Rows are points. A path goes straight from each point to the next, and from the last back to the first. The post is the endless flat space through its rows: a point in 2 columns, a line in 3, a plane in 4, and so on, so that a path can go around it. Count how often the path circles the post. Going back the other way cancels.
In the rows, zero is written as 128.

Post (1 x 2)
[[114 139]]
Path (10 x 2)
[[156 127]
 [143 171]
 [124 173]
 [157 137]
 [135 124]
 [159 169]
 [112 175]
 [ 88 159]
 [ 78 105]
 [112 115]]
Times around: 1

Post (8 x 9)
[[134 123 105 121 108  70 176 115 128]
 [122 127  98 172  44 159 151 132 143]
 [119 126  53 161  81 120 116 126 136]
 [136 113 169  91 126 123 125 139  93]
 [126 125 120  80 141 130 156 124 147]
 [130  97 216 159 162 163  72 182 212]
 [141 111 153 116 180 131 164 127 103]
 [128 109 183 152 115 160  67  91 174]]
Path (14 x 9)
[[100 124 141 120 113 127 166 137 108]
 [110 146 115 111 135 117 113 100 145]
 [147 142 114 136  97 100 140 126 129]
 [180 113 153 142  93 121 113 150 145]
 [141  78 114 116  95 107 141 137 199]
 [127  88 143 107 108 142 134 139 147]
 [176  93 138 130 137 136 108 152 179]
 [182 147 148 163  94 151 155 124 156]
 [133 159 136 139 111 134 140 118 132]
 [ 96 150  89 121 137 126 102 104 126]
 [119 106 161 154  89 121 138 135 161]
 [118  76 107 160 143 132 116 105 148]
 [129  63 110 107 124 149 129 150 180]
 [ 96  76 135 122 110 130  93 163 145]]
Times around: 0

Post (17 x 18)
[[158 147  79 149 129 135 156 142  63 106 149  97 170  97 154 125 133 157]
 [136 117  97 140 107 116 138 163 100 112  92 158  96 127 156 135  68 166]
 [152 148 122 183 192 147 118 160 103 130 120 113 129  90 101 139  85  69]
 [146 129 155 105 190 171 120 105 110  77 157 123 108  78 123 126 103 141]
 [146 144 192 119 186 113 167  94 187 169 105 150 159 110 109 117 160 112]
 [139 125 166 177 100  84 153 144 101 102 130 129 112 103 180 164 124 147]
 [125 146 165 166 115 119  89 130 115 150 111  92 128 194  84 176 140 134]
 [116 112 135 196 121 135 134 119 140  97  86 138 102 134 148  63  99 139]
 [142 143  60 119 153 128  97 124 136  99 185 169 134 177 104 106 123 122]
 [144 138 177 136 153 164 159 122 190  97 128 127 136 107  65 157  70  74]
 [166 119 127  83 198 117 173 165 100  44 124 153 101 119 114  66 135 118]
 [136 146 121 124 131  62 156  96 142 125 110  49 141 132 164 146 110 110]
 [132 132 135 124 131 142 171  50  88  97 144 108 108  69 128 170 148  87]
 [138 127 131  72 133 178  98 148 121 104 160 106  67 148 138  79 136 129]
 [147 124 140 120  97 125  81  77  97  91 130 126 135 124 112  72 133  88]
 [136 126 135 130 126 130 101 117 113  72 115 133 129  82 113 133 206 129]
 [124 119 115 212 124 163 144  85  72  95  74 135 196  81 239 127 110  96]]
Path (15 x 18)
[[ 98 165 153 159 133 132 149  95 138 119 136 116 131 148 165 163 150 115]
 [116 123 146 129 167 129 123 122 127 144 111 159 106 151 150 115 129 128]
 [134 111 127 141 161 136 129 159 121 121 114 103 109 110 114 122 105 162]
 [171 108 173 166 121  89 145 115 107 121 158 112 132 111 174 123 108 113]
 [151 168 116 167 156 181 119 111 100 130 178  98 100 144 134 122 154 133]
 [143 167 129 163 159 135 129  95 108  89 102 100 149 127 139 123 114  87]
 [111 146 122 122 128 131 131 120 100 120  94 143 114 105 155 116 133 121]
 [149 148  94 109 145 148 116 164 118  97 100 104 126 138 157 114 136 142]
 [187 120 158 124 128 126 153 137 102  96 124 125 131 109 167 150 128 114]
 [130 118 126 186 126 147 110  70 105 142 137 176 112 144  70  93 138 124]
 [109 105 116 121 166 112 129 140 138  88 140 112 149 132 147  87  88  85]
 [110 163 142 145 145 136 132 103 109 111 155 106 135 100 131 101  77  87]
 [127 158 158 148 138 162 168 116 113 106 107 133 122 123 146 132  97  97]
 [156 140  95 130 134 100 118  86 115  85 136 131 117 121 136  96 156 109]
 [167 165 154 150 145 135  96 145 120 102 116 129 120 112 157 123 102 109]]
Times around: 0

Post (17 x 18)
[[142 131  96 128 131 111 114 126 101 137 104 152 154 116 130 141 137  90]
 [157 144 145 113  87 127 118  92 172 147 113 113 104 127 132 113 207 152]
 [131 143 113 185 122 112 117 107 113 117 109 141 166 164 133 119 162 116]
 [126 135 115 148 112 147 236 135 116 144 150 156 129 141  97 107 115 249]
 [126 139  99 156 137  98 131 107 103 124 189 136  75 124 114 113 121 100]
 [134 150 219 141 156 148 122 122 130 138 115 140  83 125 117 142 142 141]
 [145 148 174 140 114 102 159  94 108 134  98 105 121  82  77 122 119 130]
 [140 132 135 124  97 137 100  96 125 141 126 122 166 113 114 118 110 112]
 [149 132 157 134 108  92 114  98 102 133 117 144 181 102 124 144 132 177]
 [127 155 149 113  86  89 153  97 112 138 229 140 110 156 121 106 216  96]
 [146 133  96 132  73 124  98 192 113  32 117 133 142  42  88 124 161 130]
 [127 147  97 121 122 107 117 109 125 106 114 125 117 151  77 138 121 110]
 [140 149 117 122 109 106 115 121 120  76  93 140 131 116 143 118 118 107]
 [126 146 116 132 150 110 134 172 142 130 161  94  91 152 122 122 120 109]
 [154 134 122 141 201 134 154 117 165  84 114 127  99 125 104 125 117 113]
 [140 130 117 169  94 122 175 116 183 128 112 141 111 140 111 156 104 153]
 [139 154 118 102 112 154 154  93 122 107 119  56 109 136 118 162 151 143]]
Path (15 x 18)
[[136 166 152 162 126 129 153 113  97  80 120 113 154 153  92 124 119 150]
 [160 112 131 147 134 139 149 117 124 107 116 128 122 137  96  85 132 145]
 [142 120 160 142 130  90 139 138 134 113 115 100 122 119 132  98 142 128]
 [123 139  76 161 131  98 136 146 112 106 128 154  87 120 145 133 138 164]
 [122 184 110 129 117 117 136  88 133 103 156  93 112 118 111 120 146 158]
 [158 164 106 154 132 134 139 127 125 111 104 137 133 125 123 127 123 147]
 [149 134 143 146 127 133  93 119 135 154 125 138  90 122  90 148 125 130]
 [126 155 131 143 108 129 132 112  99 130 166 149 111 129 132 128 130 138]
 [127 163 126 160 117 112 145 132 153 155 130 134 135 120 106 119 166 125]
 [164 146 127 139 139 124 113 116 116 100 110 125 140  94 108 134 151 111]
 [173 126 155 149 121 118 162 117 128 159 125 100  91 135 103 125 144 162]
 [146 113 153 107 115 124 122 106 136 134 129 137 131 124  84 137 141 103]
 [139 130 154 133 134 132 147 115 143 102 114 111 107  91 110  91 174 145]
 [134 145  91  97 111 110 130 132 143 125 141  86 129 108  96 107 118 117]
 [138 159 118 138 138  92 115 113 107  98 118 102 134 119  85 124 133 121]]
Times around: 2

Post (17 x 18)
[[128 119 112 112  92 130 126 151 112 125 124 101 133 100 109  78 117  72]
 [ 73 116 126 114 104 150 148 124 138 117  84 143 143 146 101 167 149  65]
 [133  91 155 156  92 168 126 150 132 135 142 101 143 165 166 111 144  77]
 [108  81 151 103 121 135 108 111 136 163 121 134 113  73 189 107 104 134]
 [102  71 113 104  91 130 141 152 135 123 165 114 106 164  96  93 192 125]
 [100 103 109 159 134 128 107 138 136 115 124 163 194 154  85  96 124 134]
 [104 119 119 102 139 123 107 151 146 105 125  99 104 105 164 185  96 144]
 [130 111 135 159 120 115 146 108 127 148 126 141 134 112 125 137 113 125]
 [145 159 163 119 144 149 166 142 173 126 104  93 133  87 105 145 124 142]
 [177 169 133 124  82 126 116 179 184 114 111 138 157 118 106 157  70 116]
 [ 49 105 171 208 165 128  62 132 163 139 127 151 149 182 103 179 132  81]
 [130  99 162 127  84 158 138 140 117 110 141 131 128  62 150 119  84 109]
 [122 162 141  88 170 142 125 144 175 107 154 124 124 125 115 174  93 126]
 [118  99 139 132 128 144  68 120  87 185 149 146 110 150 130 130 120 221]
 [126 168 193 143 125 113 110 180 108 138 107 159 130 141 151 171 111 112]
 [ 72  72 141 120 118 103 107  91 128  93 121 134 156 154  98 115 108 113]
 [101 119 135  96  75 126 105 122 104 165 107 139 184  98 140 181 172  98]]
Path (30 x 18)
[[ 97 146 121  73 155 117  97 150  98 131 131  88 170 166 156 148  77 127]
 [ 73 126  98 115 105 161  92 140 116 125 117  81 125 143  92 167  95 129]
 [ 81  96 112 120 100 159  98 125  83 204 100 142 122 133 142 154 120  88]
 [111 100 169 158 170 124  94 137 172 159 124 147 120 117 146 192 123 146]
 [ 97  89 157 101 108 116 155 144  85 128 121 176 150 169 111 137 126 112]
 [ 63 108 107 182 136 174 146 169 165 108 147 120 164 135 113 124 116  87]
 [148 120 122 147 111 137 166 161 169  92 155 109 142 107 112 104 124 132]
 [126 134 125 153 115 115 118 139 140 127 114 138  94 148  95 181 142 152]
 [162 125 134 121 113 125  97 130 119 154 148 145 112  82 109 141 129  92]
 [151 139 188 119 110 148 138 125 142 146 124 118 124  79 120 138  79  74]
 [ 91 154 122 123 152 102 144 143  69 146 113 109 153 126 131 158 107 112]
 [102 112 108 135  92 152 114 167  74 173 101 145 114 103  93  91 101 111]
 [ 97  38 186 106 124 152 113 107 136 121 139 135 166 152  74  91 136 148]
 [130 135 100 105 132 146 102 176 141 157 115 151 130 121 120  94 129 102]
 [120 105 136 103 105 132 125 128 139 158 118  96 123 140 132 171 112 112]
 [112 149  84 131 102 139 124 199 124 125 138  99 182 139  99  74 139  84]
 [ 80 104 135 146 137 121 111  83 142 113  62 178 197 149  92  84  81 211]
 [ 95 112 123 144 106 164 113 128 145  93 142 149 116 133  94 131 132 102]
 [126 133 102 111 115 154  62 139 187 139 112 123 125 161  71 164 112  95]
 [143 107 145  94  78 135 131 178 122 152 111 127 150 109 136 134 148  98]
 [114 113  99 117 102 125 119 138 129 150 103 120 104 116  84  95 104 157]
 [ 94 102  89 156  78 130  56 143 161 169 141 107 122 128 143 125  94 162]
 [108 152 114  64 117 110 155 188 191  79 142  75 144  93 151 140 141 168]
 [102 102 140 144  89 140 157 150 153 150  60 158 158 107 105  78 121 104]
 [103 127 129 124 152 125 113 197 145 120 101 136 184 150  95 112 153  84]
 [120 141 150 126 144 116 144 173 150 153 158 135  94 158  91 108 147 117]
 [ 96  99 161 115  96 119 118 159 119 108 148 104 146 114 203 128 145 126]
 [135 156 141 149  97 151  82 137 122 135 137 107  98  87 110 135 110 110]
 [143  98 160 164 107 135  99 114  93 124 108 109 139 112 142 157 129 101]
 [135 103 131 141 142 162 167 148 174 111 120  59 147 104 113 142 131  85]]
Times around: 3

Post (17 x 18)
[[ 99 143 102 117  97 106 150 152 171 113 148 141 113 118 141 198 144 124]
 [115 134 147 121 125 167  52 116 138 132 149 117  69 174 104 116 136 124]
 [107 167 114 103 163 116 108 126 147  98 154 114  96 167 116  90  90 118]
 [171 119 107 166 157 156 151 119 149 163 132 122 189 151 151 164 167 119]
 [109 116 169 129 163 129 117 136 150 151  99  97  52 155 105  99 135 129]
 [138 112 156 140 117 119 156 160 126  77 147 154 109 141 159 161 117 123]
 [110 143 126 133 160 173 112 129 104 130 116 110  74 159  77 147 111 107]
 [177 107 113 170 109 114 151 112 124 133 135  99 173 109 158 161 157  73]
 [173 158 140 163 128 122 140 101 112 143 114 157 148 139 111 146 181  84]
 [164 131 112 175 142 156 145  98 145 139 141 151 147  66 153 161 153 103]
 [103 181 175 118  87 133 139 199 172  87 134 141 151 113 135 185  59 111]
 [158 103  97 187 128 120 132 110  91 180 151 173 176 113 148 143 154  68]
 [194 117 101 150 134 140 140  81 137 187 110 164 152 127 155 173 135  71]
 [125 132 129 143 122 136 117 140 147  99 106 123 110 158  86  98  97 142]
 [131 140 152  97 109 102 141 144 138  98 172 138 152 109 112 163  86 160]
 [111 155 124 110 121 162  94 122  92 149  86 121  93 138 137 108 119 131]
 [185 112 121 143 116 158 173 129 127 167 150 140 142 114 131 123 172  81]]
Path (21 x 18)
[[137 158 185 106 105 157 142 131 137 136 169 148 116 133  88 123  97 108]
 [157  73  92 142 139 148 114  94 161 144 161 103 183 126 184 148  99  68]
 [123 132 161 137 108 139 100  96  87 131 120 113 127 159 108 127 190 110]
 [147 146 128 126 144 119 172 167 138 117 105 185 183  95 160 128 114 111]
 [138  58  77 136 135  94 112 124 109 151 136 116 132 166 136 127 122 159]
 [125 171 146 147 122 141 114 143 118 122 143  94 123 180  69 126  86  84]
 [143 146 138 120 109 139 149  81 125 126 120 135 124 107 130  90 146 120]
 [ 99  98 105  92 143 131 112 102 136 143 142 159  80 118 131 127 204 150]
 [151 134 151 115 129 154 105 151 137 165  51 152  93 165 163 190 147 105]
 [192 146 150 160 107 129 138 123 133 103 132 111 133 113 102 142 173 153]
 [123 180 119 152 108 152 121 144 191 112 192 141 128 136 127 113 144  84]
 [100 102 153 198 119 155 125 184  93  91 136 121 125 160 102 145  81 130]
 [130  81 129 132 155 151 135  88 164 139 156 124  55 130 101 151 176 183]
 [141 102 120 115  56 154 111 128 111 134  78 104 139 134 170 128 174  99]
 [141 124 107 113 102 132 129 165 155 129 136 132 147 104 153 132 108 111]
 [148 137 166 156 107 108 140 175 135 118 137 139 122 148 150 132 115  67]
 [153 128 124 129 137 139 146 107 109 167  92 159 159 105 139 150  31 139]
 [170  78 103 130 115 141 176 130 134 129 148 104 186 154 171 159 155 106]
 [155 151 125 134 151 157 106 104  74 130 159 101 150 134 114 147 127  55]
 [135 165  83 126 116 148 102 143 145 109  92 146  92 118 166 149 149 128]
 [ 84  92 119 134 135 123 124 156 118 139 160  95  94 121 146 154  70 145]]
Times around: 4

Post (17 x 18)
[[147 175 134 139 157  72 162 176 153 190 159 134 162 153  74 108 188 135]
 [100 151 150  92 153 129 108 143 133  91 154 138 135 112 137 146 137 162]
 [103 175 118 172  56 132 160 159 151 130  98 121  74 118  90 124 156 119]
 [103 175 151 182  98  91 158 100 147 121 117 102 122 175 142 115 132 157]
 [155 108 166  79 120 133 135 178  81 117 138 156 146 142 118 109 111 132]
 [117 148 114  81  93 112 112 155 109 114 192  80 140  97 164 107 153 132]
 [137 132 155 108 153 103 118 172 114 123 170 100  94 180 105 100 127 141]
 [116  98 130 164 131  87 154  68 127 122  82 128 111 114  88  93  93 160]
 [ 78 153  86 196 105 147 142 125 155  64  89 101 106 132 133 136 109  97]
 [118 139 158 143 143 139 123 178  77 126 163 128 135 138 100 115 128 157]
 [ 92 112 140 126 163 146 121 155  94 138 156  90  86 152 161 156  81 144]
 [154 179 122 128  90 107  97 132 100 143 115 150 134 139 132 124 173  91]
 [108 135 180  90 165 172 127 112  98  81 179 116 146 130 158 176 166  90]
 [130 192 182 119 108 168 111 106 156 120 193 127 128 126 172 111  96  82]
 [ 94 146 151 157  85 109 135 152 158  93 164 169 132 123  83 153 113  99]
 [152 152 150 116 103 150 125 117 114 128 156 132 150 167  97 147  92 133]
 [131 162  69 178  88 137 179  81 153  88 142 134 108 151 182 112 170 177]]
Path (26 x 18)
[[117 177 142 176 129 148 142 116 128 145 153 100  95 140 126 110  88 170]
 [147 141 181 153 119 112 156 113 121 112 167  97 139 162 137 138  92 126]
 [152 110 139 137 125 108 134 178 165  94  97 184 129 126 111 103 150 125]
 [ 99 173 119 159  99 143 118 107 123 138 148  80 158 178 191 150 121  83]
 [ 61 156 133 129 154 133 127  97 151 128 203  95 112 132 159 129 112 149]
 [ 88 188  62 128 132 130  87 125 128  93 165 102  96  95 189 124  88 148]
 [101 131 165 136 135 131 142 152  92 109 169  65 120 151 141 185 130  82]
 [ 97 131 165 120 151 157 114 129 128  79 165  88 117 109 175 131 134 142]
 [124 146 155 125 118 142  91 100 147  98 138 117 126 129 163  84 153 117]
 [ 74 116 141 162 159 133 118 141 133 114 124 130 123 169  77 111  83 127]
 [ 69 194 177 134 142 142 150 111 122 102 182 129 119 132 147 132 116 137]
 [129 128 129 128 102  51 151 148 109 132 130  94 116 120  86 103 117 168]
 [113 127 141 144 106 111 117 117 145 103 170 142 114 133 115 144  54 154]
 [131 149 168 127 116 134 116 114 143 105 166 171 163 158 180 144 158 168]
 [115 120 119 151 114 173 132 120 126  95 133 120 128 194  93 133  91 141]
 [140 160 138 117 116 149 131 138 182 106 153 176  86 164  91  95 158 114]
 [116 146 149 131 127 134 147 166 143  97 146 140 140 144 144  77 197 157]
 [125 142 124 170 105  95 173  95 129 106 138 131 154 166  83 109 161 134]
 [116 163 162 124 133 107 112 102  98  86 128 136 149 145 128 115 150 121]
 [135 174 141 113 143 122 114 148 103  84 142 139 137 119 103 141 156 143]
 [132 148 151 142 130 140 108 159 122  77 195  94 151 133  74 178 161 132]
 [ 96 143 172 152  77 136 120 157 118  90 141 123 130 110 130 105 137 121]
 [ 77 170 159 136  98 110 129 152 165 129 148 126 149 180 132 119 123 120]
 [ 82 120 127 150 152 118 139 143 124 125  98 127 125 120 132 141 149 101]
 [ 90 139 167 153  86 141 122 125  83 146 130 114 118 136 135 138  99 143]
 [121 156 182  98 113 147 180 125 107 155 165 169 162 101  95 123 160 168]]
Times around: 4

Post (17 x 18)
[[123 105 139 118 153 130 129 115  66  94 115 138 119 134 148 129 147  97]
 [110 137 145 127 132 124 151 140 137  97 101  82 122 107 162  91 106 135]
 [142 153  75 131 111 149 136 138 127 137 107 125 138 145 141 111 159 102]
 [119 167 174 121 158 154  93  88  90 165 125 166  78 145 120 101 124 111]
 [ 93 109  97 120 143 163 144 148 125 122 105 169 135 159  79 133  90 130]
 [117 106 164 142  95 131 101  76 141 164 179 145 118 136 158 126 113 111]
 [128 110 164 108 108 110 140  99 122  98 126 133 128 157 101 117 128 176]
 [127 118 130 113 161 118 168 122 136 140 153  96 133 175 108 109  96 171]
 [151 140 118  86 121 147 166 114 135 102 118 150 143 109  69 144 164 142]
 [109 145  93 129 135 149 146  97 132 137 103 124  84 133 122 132 133 100]
 [129 153 106 140 116 122 135 163  99 100 149 147 117 109 151 140 131 135]
 [139 124 170 131 128 162 186  98 127 170 123 124 165 167 120 137 100 144]
 [115 148 116  93 109 156 134 105 106 115 122 114 122 130 121 119 115 128]
 [168 127  93 116 113 139 161 148 105 153  74 113 134  99 164 142 157 119]
 [113 137 103 135  99 123  72 128 100 127 146  89  55 105 121  90 197  79]
 [158  85 123 166 122 152 160 127 101 130 168 151 134 152 145 115 101 149]
 [159 108 102 179 103 114 107 139 100  94 132 119 174 121 101 124  90 145]]
Path (25 x 18)
[[164 128  54 149 158 179 116 164 147 147 123 116 132 150  67  97 108 103]
 [124 121 139 128 127 166 173 144  86 111 116 173 103 170 128 121 117 123]
 [123 104 122 112 141 113 141 122 134 192  72  59 129 126 163  93 109 111]
 [127 140 125 110 153 115 167 149  76 119 129  94 138  95 131 110 119 145]
 [116  95  42 165 176 139 102 118  86 135 102 162 108 134 118 135 128  95]
 [168 199  89 138 159 132 134  68 120 145  67 210  90 147 134 155  92 170]
 [132 110 140 135  70 187 144 151 122 132 145 107 153 120 167 136 121 104]
 [181 138  91 170  75 106 126 166 109 164  64 147  77 104 133 154 169 116]
 [135  98  93 137 102 168 137 140  97 113 167 156  93 132 137 127 122 135]
 [135 118 172 121 119 147 147  55 164 196 192 161  90 189  98 125 119 148]
 [194 142 140 115 176  77 130 103  72 109  40 131 121 145 144 109 201 116]
 [116 130 105  92 132  74 129 120 129 115 118 157 115  98 114 121 141 167]
 [110 127  92  74 122 119 156 104 108 135 127 108 159 151 116 102 102 157]
 [104 125 144 109 142 167 162 148 147 114 122 127 186 131 135 111  95 152]
 [123  93 119 192 152 132  90 142 120 134 116 139 142 196 141 120 107 115]
 [180 214 156  95 135 142 145 114 104  68  92 160 119 169 154  81 140 155]
 [139  80 142 117 139 130 158  93 109 120 103 159 131  69  98 167 117  96]
 [153 155 100  97  91 160 157  83  73 152 197 118 103 136 186 116 169 120]
 [ 76 134  94 115 108 180 127 103 120 115  73 162 122 155 112 135 137  86]
 [ 94 145 158 142 126 159 131  97 126  64 152  71 100 105 165 121 100 127]
 [ 93 105 145 102 121 170  93 105 131 135 150  91 121 123 121  88 110  93]
 [137 144 127 118  95 167 188 135 136 122 154  89 152 139 110 121  84 150]
 [136 126 169 130  83 149 190 164 126 130 150 123 140 109 171 105 154 126]
 [125 127 122 130  97 174 123  52 112 118 127 144 163 157 123  93 151  95]
 [169 113 139 137  84 162 129 159 104 172  87  94 177 110 114 147 130 155]]
Times around: 4
